Rows are points. Two turns around zero, p and q, are shown by what they do to some points. Where does a point land after both, in the order given? Backwards means that the second turn is done in reverse. Each puzzle has new turns, and all numbers are rounded.
(in the rows, 128 means zero)

Turn p:
[109 134] => [109 133]
[164 143] => [164 144]
[111 107] => [112 106]
Turn q:
[139 116] => [139 116]
[ 78 120] => [ 78 118]
[164 140] => [164 141]
[135 134] => [135 134]
[124 131] => [124 131]
Where do these land?
q, then p: [ 93 123] => [ 93 121]
q, then p: [161 143] => [160 145]
p, then q: [129 118] => [130 118]

Turn p:
[103 108  92 171] => [126 149  78  93]
[148 104 146 129] => [157 109 124 138]
[125 112 139 113] => [148 127 142 125]
[125 169 139 118] => [ 93 119 152 136]
[140 148 123 109] => [115 135 143 150]
Turn q:
[135 103 133 132] => [106 122 124 115]
[119 123 149  90] => [123 166 147 114]
[143 154 105 138] => [152 119 103 144]
[ 96 100 117 118] => [ 94 137 147 148]
[146 161 137 162] => [166  96 120 119]
Where do these land?
p, then q: [102 103 140 133] => [126 160 113 114]
p, then q: [152 128 117 106] => [145  99 126 122]
p, then q: [109 123 105 107] => [163 139 133 125]
p, then q: [118 126 122 170] => [110 149 116 160]
q, then p: [159 160 157 126] => [139 139 142 177]

Turn p:
[107 112 144 127 161 118 117 121] => [ 97 111 144 127 108 123 146 121]
[110 212 102 136  82 149 145 108] => [136 164  97 162 182  98  72  99]
[108 102 118 132 145 121 146 118] => [132 100 142 131 128 122 151 109]
[107 109 135 146 122 139 119 105] => [128 112 117 145 101 127 128 105]
[152 113 109 111 142 122 107 138] => [132 110 145 115 124 137 120 164]
[115 119 139 132 114 103 128 126] => [135 135 130 118 110 107 137 117]
[205 134 132 139 146 118 131 163] => [145 165 150 129 138 165 147 190]
[144 120 144  96 123 140 131 127] => [126 131 130  99 127 156 117 124]
[105 132 129 133 116 142 129 146] => [123 125  96 126 135 118 133 123]
Turn q:
[146 126 143 117 143 118 124 121] => [127 138 122 131 129 115 155 128]
[143 132 167 119  96 160 146 162] => [116 146  75 148 148 121  95 141]
[178 105 134  75 120  97 107 156] => [106 175 112  91 169  96 155 110]
[139 131 150  69 117 126 148 171] => [ 88 175 100 130 137  96 109 109]
[132 154  98 145 131 136 131  97] => [150 117 148 146 125 162 136 110]
[110 137 109 141 136 135 103 129] => [133  93 140 121 128 130 123 114]
[101 136 141 145 129 118 117 105] => [154 110 146 138 113 113 126 140]
[118 118 117 155 159 142 108 123] => [123  83 133 121 119 138 146 134]
[117 130 109 169 142  92 130 123] => [158 116 141  98  93 143 137 129]
[122 121 128 120 121 138 173 113] => [115 154 137 151 114 148 117 146]
[102 118 112 153 113 147 121 109] => [138  99 152 132 134 147 109 147]
Where do these land?
q, then p: [115 130 155 143 129 127 144 173] => [150 107 118 117 128  95 101 151]
q, then p: [145 157 147 185 140 157 139 102] => [181 115 105 158 136 164 145 150]
q, then p: [124 142 116 137 120 163 112 157] => [125  82 135 140 108 132 120 133]
q, then p: [161 122 108 151 124 104 124 115] => [128 136 134 116 159 168 121 124]
p, then q backwards: [111 110 128 105 161 107 111 127] => [ 98 100 114 123 157 125 111 130]
q, then p: [160 135 111  85 132 131  97 127] => [103 122 170 146 140 127 138  93]
p, then q: [121 107 129 110 119 148 109 114] => [118 121 146 122 162 127 122 140]
p, then q: [ 98 112 124 130 118 126 194 100] => [138 150 152 163 121 147 182 154]
p, then q: [ 97 138 127 106 119 132 117 121] => [129 123 164 116 133 111 135 126]
q, then p: [148 126 134 128 119  86 133 144] => [130 145 146 112 157 124  99 133]

Turn p:
[159 107 111  92 111  83 134 127 123 117 134] => [142  90 121 138 108 131 154 164 109  98 135]
[109 109 118 141 109 133 143 128 106 164 153] => [123 111 136 107 103 143 132  92 103 146 125]
[109 145 150 137 105 120  97 113 137 160 113] => [ 92 143 151 131 125 125 110 146 108 155 106]
[113 115 117 136 174 143 136  97 110 138 125] => [115 127 154 123 120 125 111  88 154 101 140]
[110 130 119 130 114 138 103 154 110 119 120] => [124 125 116 155 137 110 138 111 119 149 113]
[122 146 104 147 131 141 124  97 110 149 142] => [116 132 131 128  86 134 103 104 141 135 122]
[132 123 117 135 133 142 136 178 186 164 119] => [151 128 115 110 165 120  86 132  90 154 165]
[110 151 135 108 126 139 144 116 106  98 122] => [127 134 137 142 123 128 160 128 169 142 131]
[133 117 132 136 110 128 124 114 162 114 120] => [107 148 109 120 134 131 131 149 116 120 142]
[119 157 151 144 174 121 144 164 127  68 121] => [161 146 121 157 188 154 136 123 175 119 119]
[117 134 143 130 137 147 102 117 138 146 151] => [131 164 147 122 117 116 114 117 115 131 117]
[202 104 138 100 112 100 149 130 120  98 114] => [145  86  98 104 131 119 161 183 138  86 120]
Turn q:
[125 132 118  89 151 142 106 119 128 155 123] => [146 151 127 151 108 124 154 134  96 142 125]
[121 148 123 136 114 122 108 131 104  89 146] => [136 136 135 145 164 136 132 112 162 112 118]
[109 122 101 160 126 126 135 142 109 114 146] => [125 118 144 129 137 129 114 120 169 150 108]
[117 100 136 143 102 139 128 117 121 113 135] => [128 117 130 114 153 136 115 102 132 145 144]
[100 130 143 130 109 124 151 149 126 118 153] => [110 126 158 119 162 132 110 143 131 131 123]
[136 124 125 112 161 108 105 115 154 131 137] => [154 138 113 138 106 147 120 132 104 116 105]
[101 136 116  96 161 105 108 116 140 119  93] => [180 129 108 159 123 126 130 165 117 128 128]
[156 126 133 164  90 170 148 160 153 125 129] => [ 69  99 135 122 129  95 107  93 127 118 137]
[157 139 118  89 142 118 156  79 142 167 108] => [139 146 129 124  65 146 146 151 104 115 171]
[112 149 144 121 177 123 109 102 129 139 112] => [144 162  86 146 119 138 133 159 119 136 123]
[189 101 147 139 114 159 163 160 124 131 117] => [ 70  77 124 101 114 122 154 105 114 118 136]
[112 127 131 156  88 100 120 145 106 133 137] => [137 134 147  90 157 107 121 120 159 125 118]
Where do these land?
q, then p: [105  86  88 137 156 139 117 125 157 152 130] => [ 94  97 127 109 106 103 106 141  98 141  94]
q, then p backwards: [131 111 118 147 129 117 124 137 135 114 122] => [146 132 118 137 136 130 134 138 108 138 123]
q, then p: [120 124 155 132 111 167 109 117 103 128 102] => [146 119 152 132  96 159 106 109 134 114 146]
p, then q backwards: [122 191 129 160 105 165 137 138 104 108 115] => [100 123 108 186 167 145 114 117  89 129 133]
p, then q: [128 125 140 115 122 100 157 110 135 146 129] => [105 118 141 127 156 129 139 124  99 138 126]
q, then p: [114 140 102 120 154 138 117 161 102 122 143] => [104 115 128 106 166 145 101 133 136 141 133]
p, then q backwards: [146  90 180 163 163 133 141 106 155 160 129] => [135 125 179 143  81  85 139 133 140 140 172]
p, then q: [122 160 107 140 125 115  97 136 117 122 163] => [119 134 108 119 117  93 130  99 160 121 148]
q, then p backwards: [145 143 154  65 123 134 169 107 150  96 128] => [108  94 110 112 135  61 141 115 169 119 127]
p, then q: [120 124 127 138 114 135 108 152 146 147  91] => [153 147 121 118 122 125 140 145 136 155  95]
p, then q: [143 135 131 128  88 131 117 142  97 130 157] => [133 108 140 108 105 102 150 131 140 130 163]
p, then q: [164 138 114 142 144 111 148 109 143 136 102] => [145 111 135 153 146 118 117 102 102 130  98]
p, then q: [107  84 119 112 126  90 120 134 124 126 156] => [102 112 123 116 154 161 146 119 161 145 148]
q, then p: [125 141 128  93 132 118 130 118 126 105 124] => [148 135 103 112 142 134 130 113 143 122 117]

Turn p:
[115 141 120 155  89 161 141 175 143 133 103 129 142 149] => [161 128 111 150 116  86 133 123 120 154 145 110  92 162]
[146  84 132 122 152 135 166 132 172 147 145 116 139 123] => [108 130  72 100  98 131 115 156 135 117 143 119 151 138]
[122 161 138 154 119 114 130 112  76  88  94 134 121 113] => [110 116 169 141 165 110 144 102 130 108 121 145  80 112]
[146 152 148 131 121 117 128 134 131 101 126 153 106 160] => [115 153 159 113 119 122 148 118  98 144 136 145 111 134]
[143  95 155 114 171 141 114 137 119 147 151 135 137 128] => [ 92 150 116 123 134 123 122 145 136 138 113 107 177 123]
[131 145 144 140 111 107 128 107 134 140 143 112 162 134] => [134 144 109 135 135 134  88 117 110 124 122 150 115 115]
[ 75 130  84 136 101 118 122 146 120 101 108  82  95 142] => [181  70 163 151 115 109 140 161 123 124 135 141 106 118]
[124 100 150  90 137 141 140 127 141  96 167 169 167 134] => [128 170 114  83 129 115 132 134 117 100  84 125 160 161]
[142 150 108 144 151 115 117 122 126 124 128 139 139 111] => [125 140 123 136 136 135 142 109 157 129 131 156 129 113]
[120 145 135 100 155 160 112 126 128 111 126 126 100 111] => [119 120 168 120 102 122 136 108 152 122 117 108 151 124]
[164 133  92 125  87 123 112 110 119 139 160  95 124 117] => [136 107 107 167 107 181 130 121 109 131 100 143 121 119]
[130 126 118 103 147  94 150 131 123 141  93 116 145 111] => [134 104 101  97 150 124 134 118 136 122 142 123 128  87]
[112  89 147 123 120 130 103  89 129 113 112 147 158 150] => [135 155 141  98 159 137 101 162 137 129  93 116 109 137]
[122 137 128 151 104 119 108 139 131 157 129 127  89 106] => [136 128 144 172 126 152 131 127 122 126 167 113 126 124]
[127 132 121 131 156 144 149 133 128 181 135 141  98 129] => [107 108 121 131 131 137 124 117 139 149 171 119 166 150]
Turn q:
[127 127 141 122 139 130 125 109 118 128 130 192 124 123] => [ 99 138 144 140 117 109 117 138 121 126 119  78 120 143]
[124 159 139 111 137 138 135 186 122 131  36 148 122 124] => [113 124  93  98 183 111 142 206 148 152 143 108 119 113]
[149 113  91 151 135 137 114 114 118 134 148 120 136 119] => [140 127 157 122 126 161 110 111 121 103 138 134 114 137]
[135 100 114 127 150 105 112 102 119 137 116 135  70 120] => [148 146 121 138 117 152 159 118 136 112 156  80 120 153]
[ 89 147  83 114 150 134 148 155 113 137 150 115 126 142] => [123 122 116 132 115 157 110 122 122 180 153 145  94 107]
[128 125 146 112 108 145 175 122 119 137 153 115 120 105] => [124 121 121 139  76 130 116 141 148 123 126 141 154 105]
[143 115 137 138 158 112 127 114 121 126 152 113 144 133] => [127 121 144 150 127 131 137 105 100 106 142 135 132 116]
[142 129 139 127  93  76  98 113 124 109 151 116 146 118] => [176 105 160 129 128 100 140  97 118 128 104 124 148 132]
[103 113 142 115 126 147 119 112 118 123 120 122 130 121] => [113 132 125 129 128 114 118 114 151 132 149 126 148 138]
[118 115 110 133 143 135 105 126 187 134 142 113 141 103] => [122 163 137 100 138 136 137  82 142 114 116 142 111 103]
[123 113 140 182  98 133 101 172 146 140 154 115 138 132] => [120 127 161  86 121 129 161 125 117 130 109 184 124 153]
[131 123 138 135 126 140 190 102 118 146  85 158 145 151] => [ 86 100  80 125 125 137 100 157 109 106 119 100 150 129]
[131 162 133 125 124 122 162 131 120  76  96 120 132 140] => [142 129 106 148 161 132 112 161 112 155 116 126 168 112]
[146  91 129 112 116 135 109 140 149 131 136 126 116 134] => [124 125 137 137 130 135 155 116 164 111 111 137 116 141]
[131 188 136 114 119 133 101 122 129 131 150 111 130 155] => [162 141 117 147 130  86 105 127 112 141 122 160 102 135]
Where do these land?
p, then q backwards: [137 105  97 109 132 143 150 100 120 116  99  90 116 143] => [131 116 107 117  91 116 152 164 115 163 120 144 149 135]
p, then q: [120 126 141 140 178 107 151 112 131 166 120 107 107 128] => [104 134 171 118 112 113 133  79 144 146 127 133 110 115]
p, then q: [126 144 112 130 111 102 122 130 127 126 147 133 160 145] => [131 128 139 132 137 133 110 156 114 111 130  97 107 134]
q, then p backwards: [139 145 142 155  79 105 119 128 132 146 148 156 146  92] => [102 127 143  79 131 148 130 128 139  76 128 113 125 155]
p, then q: [126 133 120 112 110 145 150 147 128 117 143 162 152 114] => [144 112 101 157 149 148 105 126 108 127 120 118 135 128]
q, then p: [128 124 166 110 149 122 140  86 130 159 134 134 100 158] => [150 100 130 152 132 134 137 148 116 116 126 183  95 138]
q, then p: [115 161 149 146 164 123 133 100 107 116 128 125  96 145] => [125 117 121 176 147 120 131 108 110 144 116 173 135 129]
p, then q: [123 170 126 106 145 108 122 139 122 138 121 128 102 107] => [120 131 147 134 101 113 110 108 126  99 124 121 159 109]
q, then p: [164 112 137 110 145 141 116 138 126 109 119  89 134 131] => [102 163 119 120 116 113 143 133 155 108 137 150 131 144]
q, then p backwards: [ 71 134 134 116  87 105 111 173  96 121 151 158 141 121] => [131 145 115 115 156 172 122 140 118 125  93 117 102 199]
p, then q backwards: [148 108 122 130 127 176 140 125 146 115 103  65 105 138] => [120 126 126  95 100 124 164 143 100 176 151 172 124 128]
q, then p: [152 106 130 145 155 104 134 110 119 131 145 137  96 100] => [106 114 125 147 103 105 115 113 101 105 104 133 100 137]
p, then q: [110 114 123 122 103 109 109 125 163 107 115 160 149 120] => [156 148 122 164 142 128 123 169 133 121 114 138 115 109]
p, then q backwards: [128 103 131 131 138 162 143 116 151 109 115  99 160 128] => [129 144 129 104  90 149 138 121 140 166 118 154 125 125]
q, then p: [127 132 116 141 105 132 126 171 144 120 137 151 135 155] => [126 117 141 109 149 115 134 130 131 154 161  92 132 137]
p, then q: [132 119 104 126 155 182 107 116 131 139 141  98 116 134] => [108 113 109  79 143 121 143 110 144 112 102 152 127 146]
q, then p: [129 141 127 148  93 112 103 159 103 140 109 185 162 117] => [125 118 136 102 138 108 125 161  90 144 134  84 156  80]

Turn p:
[130 136 146 119 138 146 111 126 138  78 121 123 112 118] => [157 131 119 122 130 163 131 119 109 135 100 130 154 120]
[111 132 134 138 117 116 135 128 128 124 142 113 159 108] => [116 144 145 143 113 126 137 120 132 115 128 139 143 155]
[112 139 146 118 151 120 131 140 132 144 123 149 138 141] => [139 125 128 117 114 120 138 144 145 136 148 155 131 114]
[140 139 134 134 117 111 106 139 115 125 143 133 135 114] => [132 110 135 134 124 140 148 119 134 107 140 115 137 139]
[114 133 133 135 136  76 117 119 129 134 112 112 138 114] => [123 112 162 132  99 104 131 118 143 134 124 121 156 130]
[121 132 138 141 161 131 143 129 113 138 142 122 109 122] => [139 144 124 138 123 132 117 156 158 127 126 117 134 119]
[126 133 149 123 118 133 142 126 138 103 129 158 111 209] => [116 104  90  99 138 150 143 162 114 188 137 147 120 135]
[126 124 132 139 114 148 133 132 130 126 120 127 112 108] => [138 136 121 154 124 137 121 121 117 127 119 124 114 124]
[135  98 126 118 123 131 109 114 138 136 122 174 124 119] => [134  92 124 113 122 136 108 113 128 112 123 149  97 120]
[135 132 135 142 116 133 114 118 103 109 121 123 170 129] => [ 96 138 145 120 117 160 141 111 117 118 139 127 140 131]
[144 130 148 121 144 111 148 122 138 140 117 120 136 109] => [122 123 145 141 121 110 130 149 127 113 113 141 143 108]
[129 141  98 120 115 150 137 123 132 137 120 133 111 138] => [133 139 105 119 134 112 117 128 104 133 136 113 107 126]
[126 116 147 102 125 144 134 120 109 132 130 117 121 123] => [117 140 105 131 129 130 140 122 142 120 104 133 124 110]
[140 113  31 129 125 129 140 151 129 143 142 120 113 115] => [135 136 119 131 178  84  74 107 122 108 159  91 118 150]
[129 135 108 134 121 127 125 112 142 148 141 110 147 135] => [117 143 149 113 132 107 133 132 122 122 129 119 115 150]
[129 115 143 135 127 140 122 149 134 130 123 113 111 144] => [137 130 130 142 149 137 139 127 135 154 122 127 118 118]
Turn q:
[113 106 111 118 138 122 109 111 122 120  97 143 141 125] => [144 146 106 120 117 126 114 151 115  97 117 133 118 133]
[110 116 127 125 100 109 115 115 106 147 123 101 111 133] => [160 123 129 133 109 102 106 103 130 130 119 142 128 109]
[101 135 154 110 119 113 158 114 148 123 150 148 120 154] => [115 133 156 118 103 107 134 130 166 128 131 125 153 159]
[110 146 111 130 100 132 133 143 122 108 142 157 126 112] => [123 112 125 119 152 117 106 155 159 133 128 107 133 123]
[154 141 124 143 128 121 115 122 136 102 143 142 122 109] => [116 112 125 133 147 140 110 143 118 152 127 124 116 153]
[111 106 127 109 154 142 122 139 127 148 139 137 130 128] => [124 151 128 135 120 119 155 137 141 114 123 129 102 116]
[154 145 110 155 151 126 140 128 127 121 149 113 151 131] => [110 108 126 108 149 131 152 117  95 143 122 114 125 137]
[106 120 153 149 113 143 130 149 129 148 138 128  98 138] => [120 131 153 143 104 120 127 132 145 151 142 128 134  91]
[147 128 137 107 157 119 113 160 127 132 118 142 155 140] => [107 171 116 138 156 125 143 125 114 112 140 134 126 136]
[158 110 138 112 134 137 117 121 129 112 131 144 153 142] => [ 98 143 115 115 135 142 125 126 125 115 128 157 116 147]
[120 138 148 145 144 140 128 112 107 113 135 125 142  98] => [125 111 154 133 145 138 131 149 112 123  95 137 128 125]
[113 132 123 144 102 115 146 124 154 128 133 115 144 115] => [139 126 145 104 124 139 112 114 135 137 117  96 140 129]
[126 135 122 123 143 153 108 130 122 122 133 100 108 149] => [139 124 106 134 123 126 157 131 127 154 125 154 131 115]
[135 130 128 110 129 136 117 109 125 150 115 106 108 125] => [162 121 125 143 118 135 138 113 128 125 135 149 118 127]
[155 155 137 152  98 109 156 113 136 142  98 143 133 120] => [134 104 154 122 135 145  96 115 110 113 166 112 152 143]
[133 106  99 114 138 131 143 157 131 133 105 105 106 129] => [135 130  85 150 112 135 144 109 130 119 134 105 129 108]
Where do these land?
q, then p backwards: [123 113 126 128 129 133 131 123 116 125 143  97 132 128] => [123 115 144 108 118 128 114 115 133 126 114 122 120 124]
p, then q: [125 135 134 147 131  97 138 132  86 155 140 107 144  98] => [124 137 150 102 119 141 113 124 131 167 101 106 163 131]
q, then p backwards: [146 149 110 105 123 129  93 136  94 149 150 142 110 109] => [135  99 116 120 120 137 138 171 152 166 136 140 109 138]
p, then q: [162 129 128 140 123 125 124  90 130 114  97  99 149 121] => [145 133 148 145 135 127 120 134 126 102  93 153 158 101]
p, then q backwards: [126 122 126 122  98 124 141 126 131 144 106 129 130 118] => [140 108 130 135 141 113 127 132 105 137 138 124 114 135]
q, then p: [106 122 122  99 137 103 119 141 143 114 109 136 122 145] => [126 128 141 116 134 113 141 133  98 135 157 112 145 149]
p, then q: [123 125 136 138 116 151 117 137 149 146 145 145 131 144] => [112 112 124 150 113 121 143 134 143 136 157 131 124 132]
p, then q: [125 126 154 163 136 148 104 114 125 136 144 140 110 140] => [128 122 123 146 116 161 141 120 152 145 155 137 131 104]
q, then p: [160 110 132 132 158 121 131 123 125 134 143 129 126 132] => [117 132 101 133 109 132 114 134 143 153 128 113 119 136]
p, then q: [127 131 118 124 120 103 137 153 126 106 147 122 130 121] => [108 137 125  94 123 119 139 124 105 127 121 126 127 133]
p, then q: [ 93 149 135 107 106 109 129  97 115 120 141 138 135 100] => [135 118 105  86 121 121  90 116 145 120 135 130 155 136]
p, then q backwards: [136 124 133 110 131 138 136 122 121  99 130 139 120 171] => [144 137 107 142 124 153 115 136 134  93 131 121 142 141]
q, then p: [ 87 132 129 125 131 149 134 135 166 134 115 136 119 124] => [138 146 134 155 152 119 159 137  97 117 129 138 129 133]
p, then q backwards: [126 163 142 146 115 146 141 125 148 142 121 107 149 118] => [115 122 152 137 175 118 112 126 138 148 119 134 129 134]
p, then q: [135 123  97 127 132 136 133 116 148 114 105 149 113 160] => [144 140 115 150 138 101 134 121 129 116 129 149  90 117]
q, then p: [142 110 138 132 140 121 133 147 111 132 132 126 108 114] => [129 133 140 147 107 139 110 125 137 141 125 110 122 140]
p, then q backwards: [134 111 115 131 149 143 134 159 141 112 108 135 149 133] => [148 149 151 136 103 135 102 138 117 139 112 126 139 130]
